Each row is a point. The ring and each string are closed loops that go straight from each point to the next, and from the last back to the first. Before rounding, they use only three directions, however many columns there are. How many times does the string pass through the ring? Passing back the other way cancels.
In the rows, 128 means zero.

Ring (10 x 4)
[[168 149  81  98]
 [158 139  54 104]
 [138 121  46 119]
 [108  86  73 144]
 [ 94  70 107 158]
 [ 83  75 164 164]
 [ 86  98 189 157]
 [107 134 195 136]
 [137 153 169 116]
 [155 155 140 105]]
String (25 x 4)
[[ 68  59 157 176]
 [ 95  35 170 171]
 [106  97 150 146]
 [ 87 133 166 145]
 [ 72 134 218 154]
 [ 88 123 242 151]
 [126 102 164 136]
 [116 140 141 128]
 [124 175 179 115]
 [156 163 179 104]
 [158 126 141 113]
 [128 133 122 123]
 [141 175 109 104]
 [155 185  86  93]
 [197 158  41  79]
 [166 106  75 112]
 [138 120  92 121]
 [131 145  66 115]
 [137 131   7 113]
 [134  87  34 130]
 [128  94 104 135]
 [111 116 102 135]
 [ 86  86  85 155]
 [ 76  46 105 173]
 [ 77 112 127 154]]
Times through: 5
String (25 x 4)
[[131 141  93 118]
 [143 105  88 123]
 [154  84  51 123]
 [129 106  94 130]
 [112 130  86 130]
 [114 127 111 131]
 [ 92 117  91 143]
 [110 107 115 139]
 [105  54 124 159]
 [103 102 131 145]
 [ 89 108 146 150]
 [113  79 148 148]
 [ 88  54 208 171]
 [ 76  98 229 164]
 [105  93 207 151]
 [118 109 178 138]
 [118 142 218 130]
 [122 183 202 115]
 [147 177 188 105]
 [169 131 157 107]
 [147 111 127 121]
 [145 126 118 117]
 [191 137  87  91]
 [202 153  49  79]
 [159 176  52  92]]
Times through: 1

Ring (9 x 9)
[[ 97  60 100 109 160 142 193 118 164]
 [108  70 101 112 154 163 166 142 172]
 [120 102 118 115 135 183 109 169 166]
 [128 124 145 126 104 183  66 169 156]
 [128 131 162 134  84 171  53 154 146]
 [116 133 171 129  85 148  65 129 129]
 [ 97 129 159 109 115 130 101 113 114]
 [ 85 112 138  96 146 121 143 105 115]
 [ 86  76 112  99 162 125 189 103 141]]
String (31 x 9)
[[104  90  92  91 179 176 155 166 162]
 [ 95  77  78  83 199 170 184 160 163]
 [ 90 105  99  77 190 160 156 155 139]
 [105 100 127 110 136 151 131 133 146]
 [111  56 120 135 120 141 171 108 173]
 [101  28  94 125 151 133 224  98 183]
 [105  35 103 130 138 135 208 100 181]
 [108  86 127 119 129 148 142 125 154]
 [107  87 125 117 132 149 142 128 154]
 [114  53 113 134 125 148 173 116 179]
 [117  36  93 132 140 161 192 129 198]
 [108  89  86  91 182 187 151 179 170]
 [104 131 102  75 185 192 106 195 142]
 [108 140 115  82 168 192  86 194 139]
 [114 119 131 109 132 172  97 160 147]
 [128  85 143 146  88 160 109 131 171]
 [145  93 160 166  54 174  70 141 180]
 [142 140 173 146  62 185  21 167 154]
 [129 169 174 121  85 184   7 177 128]
 [112 138 149 108 119 164  73 154 130]
 [119 106 150 132  97 154  97 131 150]
 [129  87 158 156  68 149 100 116 166]
 [140 133 187 158  41 167  25 142 149]
 [131 160 177 130  75 178  14 167 132]
 [115 151 152 106 119 174  53 168 128]
 [118 117 145 122 109 164  88 147 147]
 [130  84 147 151  80 160 105 129 173]
 [140 101 142 146  85 188  75 165 179]
 [128 125 121 109 136 205  73 199 164]
 [114 121 108  92 164 195 101 192 155]
 [106 111 112  94 161 173 123 165 149]]
Times through: 4
String (23 x 9)
[[109  75  85  99 177 181 164 168 176]
 [128  55 114 144 112 169 150 138 194]
 [117  83 133 132 110 154 129 128 164]
 [133  83 131 143  99 178 107 152 182]
 [138 127 138 127 105 204  52 193 168]
 [136  97 149 150  78 173  82 146 173]
 [116 121 143 117 116 165  87 150 143]
 [108 134 142 103 130 163  85 154 131]
 [122 101 153 139  88 153  97 126 154]
 [137 103 185 171  32 145  64 108 158]
 [114 154 183 124  80 144  43 129 113]
 [ 94 167 161  87 133 145  65 143  95]
 [ 85 172 170  83 132 127  70 124  78]
 [ 76 160 157  75 151 120  99 117  78]
 [ 81 145 136  73 168 137 115 135  98]
 [ 97 105 134 106 137 138 135 120 133]
 [ 95 107 129  99 147 140 138 125 131]
 [ 80 124 116  71 184 141 145 137 113]
 [ 86 108 114  83 174 142 153 133 127]
 [ 92  94 112  93 166 144 160 130 139]
 [ 88  68  90  90 186 143 201 126 154]
 [ 92  90  96  85 185 157 170 146 148]
 [ 95 106 101  82 182 166 146 160 143]]
Times through: 0

Ring (7 x 14)
[[ 97 139 141 146 101  87 171 131  52 165 116 123 128 198]
 [113 132 126 120 109 106 158 149  84 148 145 114 125 138]
 [162 126 118 103 136 133 137 157 146 128 178 113 135  62]
 [184 138 126 111 146 138 129 149 161 124 178 122 148  52]
 [183 151 139 131 145 129 132 136 145 131 160 132 157  85]
 [146 147 150 155 128 101 155 120  97 155 126 134 149 164]
 [116 140 148 158 112  88 168 121  66 166 113 129 137 200]]
String (25 x 14)
[[161 173 148 141 129 118 136 132 109 136 140 140 159 117]
 [147 143 137 134 127 112 148 136 109 144 144 126 143 127]
 [160 120 135 137 139 113 152 131 131 149 150 122 140 127]
 [159 135 150 160 137 102 156 115 113 157 128 134 150 164]
 [135 169 162 171 118  91 158 111  69 160 106 145 156 198]
 [130 155 149 153 117  98 156 125  78 155 121 134 146 173]
 [119 157 151 157 111  91 161 122  63 160 113 135 144 192]
 [125 150 144 145 114  99 157 130  77 154 126 130 141 167]
 [130 128 136 138 121 102 160 133  95 155 136 121 133 155]
 [129 147 139 138 117 104 154 135  87 150 134 126 139 150]
 [ 74 167 150 154  83  77 173 129  12 167  97 131 131 227]
 [ 79 138 137 140  91  83 175 137  36 167 114 119 121 206]
 [ 84 145 134 132  91  90 168 143  42 159 121 119 123 185]
 [105 152 134 128 102 101 157 145  64 149 133 122 131 154]
 [111 159 133 123 103 107 151 149  69 143 138 123 134 138]
 [118 131 116 101 111 118 150 162  98 138 162 108 122 100]
 [134 154 129 116 116 119 142 151  99 135 153 122 138 104]
 [143 146 132 123 123 117 144 145 109 139 152 123 140 111]
 [152 133 127 117 130 122 143 147 127 137 161 118 138  95]
 [165 155 127 110 132 134 129 154 135 123 170 124 147  62]
 [150 152 136 127 126 118 142 141 111 137 150 127 145 110]
 [185 112 119 109 152 137 136 149 173 129 183 113 140  54]
 [207 137 125 110 159 148 121 148 188 117 189 123 155  26]
 [201 173 140 125 150 142 117 140 159 117 169 139 168  50]
 [168 166 143 135 134 123 134 135 122 133 149 136 157 102]]
Times through: 2
String (25 x 14)
[[129 150 158 172 119  87 165 110  70 167 106 139 148 209]
 [152 127 146 155 135 101 159 119 111 159 131 129 144 164]
 [152 121 134 135 134 111 153 133 123 150 148 120 138 130]
 [148 153 143 142 126 110 147 131 102 146 137 132 148 138]
 [152 174 154 153 125 108 143 124  93 145 127 143 159 147]
 [163 163 157 163 134 106 147 114 105 150 124 144 162 157]
 [155 132 145 152 135 105 155 121 114 155 134 130 146 154]
 [144 130 135 135 128 110 153 135 111 149 144 122 138 134]
 [127 162 151 154 114  97 156 124  71 155 118 136 148 176]
 [102 158 157 168 102  79 170 116  40 170  98 137 141 226]
 [109 158 148 151 104  91 162 128  54 159 114 132 140 191]
 [ 68 159 150 158  82  72 178 126   7 173  92 130 128 243]
 [ 95 118 131 135 104  89 174 138  64 165 127 113 118 186]
 [133 116 127 126 124 108 158 141 109 151 149 114 128 135]
 [125 140 133 128 115 107 154 142  89 148 141 121 134 139]
 [102 146 127 118 100 104 156 152  67 146 140 117 126 142]
 [111 120 119 110 110 109 159 155  91 147 153 107 118 126]
 [127 107 119 115 121 111 159 149 111 149 157 106 120 122]
 [129 135 131 126 118 109 154 143  97 147 145 119 133 133]
 [112 158 138 132 104 102 154 141  67 148 131 126 136 154]
 [ 71 156 139 139  83  83 172 140  20 163 110 123 123 206]
 [ 95 122 135 140 103  87 174 134  59 167 122 115 121 195]
 [117 114 134 140 117  94 170 132  86 164 131 115 125 176]
 [137 131 135 135 124 107 155 135 103 151 141 122 136 141]
 [116 168 156 162 107  89 161 120  53 161 106 139 147 201]]
Times through: 5
